Rows are points. Each copy is the shape, with its points in the same order, stretched, turned, moved and blurred by noise. Say if it was mirrored as well.

Shape, 8 rows:
[20 3]
[16 -22]
[1 46]
[-4 -3]
[33 -66]
[-38 0]
[8 21]
[-42 -29]
Copy 1, 8 rows:
[14 30]
[43 16]
[-34 30]
[15 -1]
[95 15]
[-10 -28]
[-7 29]
[19 -46]
Copy 1 is: only turned
Copy 2, 8 rows:
[13 -11]
[2 -29]
[21 25]
[-13 -2]
[-3 -72]
[-49 16]
[13 12]
[-57 -12]
Copy 2 is: only turned

Shape:
[-22 -31 -9]
[39 50 19]
[59 -27 -20]
[-14 17 1]
[20 44 -7]
[21 -39 1]
Copy 1 (6 x 3):
[-23 -20 -34]
[56 0 54]
[49 -68 -18]
[2 0 22]
[22 -15 52]
[27 -37 -37]
Copy 1 is: mirrored
Copy 2, 6 rows:
[-23 5 -25]
[52 -39 48]
[37 -54 -44]
[-3 15 24]
[34 -5 27]
[8 -35 -38]
Copy 2 is: only turned

Shape, 12 rows:
[15 -6 61 -6 -48 26]
[-2 -39 9 1 -1 70]
[10 58 -42 -1 58 -38]
[32 -21 -8 8 -55 32]
[-7 -4 -56 2 45 -43]
[-18 -15 -12 -58 17 11]
[-8 32 -16 5 49 -26]
[-14 -8 27 -26 31 -56]
[-40 27 78 -5 -49 22]
[-14 15 -19 20 -43 45]
[-12 18 -17 26 37 -26]
[22 -10 -6 -19 20 18]
Copy 1 (12 x 6):
[31 0 32 -30 -35 32]
[-6 -26 17 -29 37 64]
[-39 25 -50 -13 42 -81]
[29 -31 -20 -38 -2 53]
[-40 -38 -26 8 31 -41]
[-22 -53 21 -33 24 -12]
[-38 16 -26 2 21 -45]
[-15 -31 34 20 4 -32]
[-13 36 40 -49 -60 21]
[-14 10 -34 -59 -17 39]
[-46 10 -38 10 15 -26]
[4 -24 8 -18 37 -4]
Copy 1 is: only turned
Copy 2:
[57 -30 26 0 9 57]
[17 -35 -19 -16 57 70]
[-39 71 -2 12 18 -28]
[35 -41 -33 -20 7 24]
[-69 7 -14 -11 34 -23]
[-26 3 23 -46 46 30]
[-44 43 0 14 23 -5]
[-28 -6 66 11 24 -15]
[18 -17 50 9 -29 86]
[-4 -17 -35 -17 -12 57]
[-45 12 -10 19 20 3]
[12 11 0 -14 51 15]
Copy 2 is: only turned
Copy 3:
[12 -25 6 29 -63 26]
[-46 -8 -29 -21 -37 43]
[0 67 44 -28 51 -28]
[-23 -49 20 -15 -49 -5]
[-48 37 15 -11 53 -43]
[-30 41 -27 -13 -21 -26]
[-13 47 25 0 38 -9]
[11 37 -15 54 17 -24]
[-3 9 20 70 -85 41]
[-52 -5 41 -1 -54 15]
[-30 33 28 18 37 -6]
[-11 12 -5 -32 0 1]
Copy 3 is: mirrored

Shape, 12 rows:
[-2 49 50 2 -28 -5 -3 5]
[-3 -22 -40 34 -22 -24 -14 1]
[14 21 37 -35 -41 30 -13 10]
[1 24 -24 20 -93 -20 -10 -27]
[32 38 26 56 -6 20 -12 18]
[18 25 -36 -19 -30 -11 16 29]
[2 -44 37 -19 -53 14 -10 34]
[-93 7 19 -15 -5 -2 -9 13]
[46 1 15 41 43 -45 16 87]
[27 -31 -20 -8 49 36 -80 2]
[22 -31 -4 -21 6 35 -5 -38]
[-4 25 63 21 43 -24 -12 -4]
Copy 1 (12 x 8):
[-18 48 30 5 9 17 10 2]
[12 -19 -27 6 -31 -32 -24 -16]
[-6 33 33 -27 -24 31 42 26]
[22 35 35 4 -85 -11 -29 -31]
[0 47 -38 25 9 30 -10 13]
[-8 39 -15 2 -44 -14 38 -24]
[-6 -27 23 7 -35 2 32 53]
[-66 -42 37 -24 22 -2 2 -27]
[-27 39 -83 67 50 -39 36 31]
[16 -23 -61 -79 15 11 10 35]
[54 -27 -7 -44 -3 19 30 4]
[-9 26 -2 5 85 -5 -1 11]
Copy 1 is: only turned
Copy 2, 12 rows:
[10 -3 49 25 -34 -19 3 -2]
[-42 -10 -16 -25 -13 23 4 53]
[17 -31 38 -24 -50 4 0 -27]
[-36 15 33 -37 -84 -3 42 17]
[17 -34 31 47 -33 43 -5 32]
[-4 -3 -40 -15 -62 -4 -11 5]
[-39 -79 28 -40 -21 -3 15 -5]
[-88 29 12 10 28 -9 -25 -45]
[12 -78 -42 53 7 -11 -50 62]
[30 -18 -2 -53 23 77 -79 24]
[36 -17 2 -53 18 36 24 -13]
[30 -6 41 35 45 -18 -27 21]
Copy 2 is: mirrored
Copy 3:
[-16 11 40 11 -34 13 13 -12]
[23 7 -3 -7 12 -53 -9 11]
[-15 -14 -3 1 -41 40 19 23]
[38 30 -23 -15 -52 -6 -16 -9]
[17 2 35 48 27 11 22 -21]
[-1 25 -19 -13 -19 -12 50 8]
[-11 -39 -12 29 -51 -6 7 52]
[-74 -11 8 -10 -27 -40 -36 1]
[-2 17 69 58 33 -62 86 17]
[0 -16 15 -33 80 10 -13 56]
[10 -61 -9 -36 21 9 -4 15]
[-20 -10 91 1 19 -21 3 -8]
Copy 3 is: only turned

Shape (15 x 9):
[-1 -30 8 72 18 -25 6 -9 16]
[10 -6 -6 -32 6 0 -14 -4 -2]
[-5 23 -3 33 -34 21 4 20 -14]
[13 -5 39 52 11 -10 13 -11 -6]
[0 2 9 -20 5 17 7 -34 20]
[16 -19 -19 -13 1 6 31 -6 42]
[-17 2 14 -2 -61 1 6 44 -1]
[-29 -9 -8 -9 -57 4 -5 29 -13]
[13 -39 0 -5 10 26 -9 8 16]
[-12 4 -6 -5 24 7 29 2 2]
[19 -4 3 -24 7 0 14 8 25]
[-20 9 11 -10 -46 31 1 4 -17]
[4 -31 40 40 17 2 30 -21 -34]
[-13 -29 41 36 41 -2 8 -10 15]
[1 -27 17 38 13 -17 11 -21 0]
Copy 1 (15 x 9):
[-15 11 -13 17 -38 -64 -29 -3 13]
[13 17 8 -19 9 6 -16 -10 15]
[-12 4 -1 23 -33 9 8 12 -30]
[-1 16 24 22 -19 -53 -11 3 -7]
[-1 -13 33 -16 6 3 -5 -33 6]
[13 -35 -3 -4 -11 -10 11 -11 30]
[-6 -10 -18 25 13 15 7 8 -39]
[-18 -8 -21 2 8 25 -11 6 -34]
[-2 -11 16 10 -5 5 -29 4 32]
[-23 -4 3 -9 -13 -11 19 5 24]
[19 -4 4 2 7 -8 9 -9 25]
[-19 -12 20 2 7 31 -1 -1 -40]
[-22 -1 39 4 -8 -52 -16 27 -5]
[-33 6 25 15 -2 -46 -21 -10 25]
[-11 4 7 1 -14 -50 -24 -2 5]
Copy 1 is: mirrored
Copy 2, 15 rows:
[21 -39 -20 40 61 8 36 13 2]
[13 10 9 -34 -11 -6 -15 -10 -21]
[-21 7 3 39 27 -17 -15 0 38]
[16 2 8 47 36 11 45 -1 13]
[-6 -16 29 -23 -5 19 1 -28 -21]
[-16 -37 -7 -58 16 -1 10 -17 -20]
[-34 -5 27 16 -11 -53 -2 1 20]
[-21 -12 21 12 -11 -50 -28 -6 12]
[-8 -14 6 -21 38 -10 1 -3 -33]
[-25 -3 -25 -17 2 5 8 -17 -22]
[-14 -3 5 -46 -4 -1 15 -9 -21]
[-23 3 35 22 -10 -32 -21 -24 9]
[16 12 -6 45 33 -3 44 -29 -12]
[-5 -25 2 29 40 18 51 3 -42]
[24 -21 -5 22 31 7 30 -7 -5]
Copy 2 is: mirrored
Copy 3:
[-4 19 57 38 46 54 -36 19 -22]
[-4 -13 -13 -10 -16 -11 -13 -19 -6]
[37 18 36 -4 -24 33 19 7 5]
[37 7 60 21 42 27 -27 -6 -23]
[9 -37 -9 17 0 3 6 -32 -20]
[-10 -43 11 25 -15 -1 10 20 -24]
[13 22 46 4 -22 -13 29 20 53]
[-10 35 37 1 -41 -10 29 -3 37]
[-25 -39 27 7 -28 18 -29 -2 6]
[11 -26 18 -25 9 16 17 -9 -26]
[10 -37 8 11 3 -19 -10 9 -8]
[12 4 32 5 -35 -4 29 -32 24]
[21 -1 84 12 36 32 -25 -37 -40]
[-1 -20 54 11 54 39 -30 -18 -11]
[4 11 46 24 27 25 -25 -11 -32]
Copy 3 is: only turned
Copy 4, 15 rows:
[9 -17 69 56 -13 -31 5 15 -26]
[7 -4 -25 -25 5 18 5 -26 -5]
[19 16 -11 14 -25 6 -28 58 2]
[12 19 68 26 -23 -14 -5 4 -10]
[7 -26 7 2 5 23 -2 -29 30]
[1 -47 -14 5 -30 6 28 -22 30]
[28 5 -45 -28 -5 -44 -22 61 27]
[25 -8 -39 -30 8 -25 -22 70 14]
[38 -34 -6 -5 -14 -17 -6 -34 -17]
[-35 -16 3 9 -34 3 0 -6 0]
[2 -19 -26 -14 -27 -1 22 -32 16]
[28 -4 -18 -26 3 1 -46 39 31]
[10 -1 95 -11 -33 -16 -18 3 -17]
[1 -19 66 29 -9 -37 -19 -33 -17]
[6 -14 64 16 -11 -14 4 4 -16]
Copy 4 is: mirrored
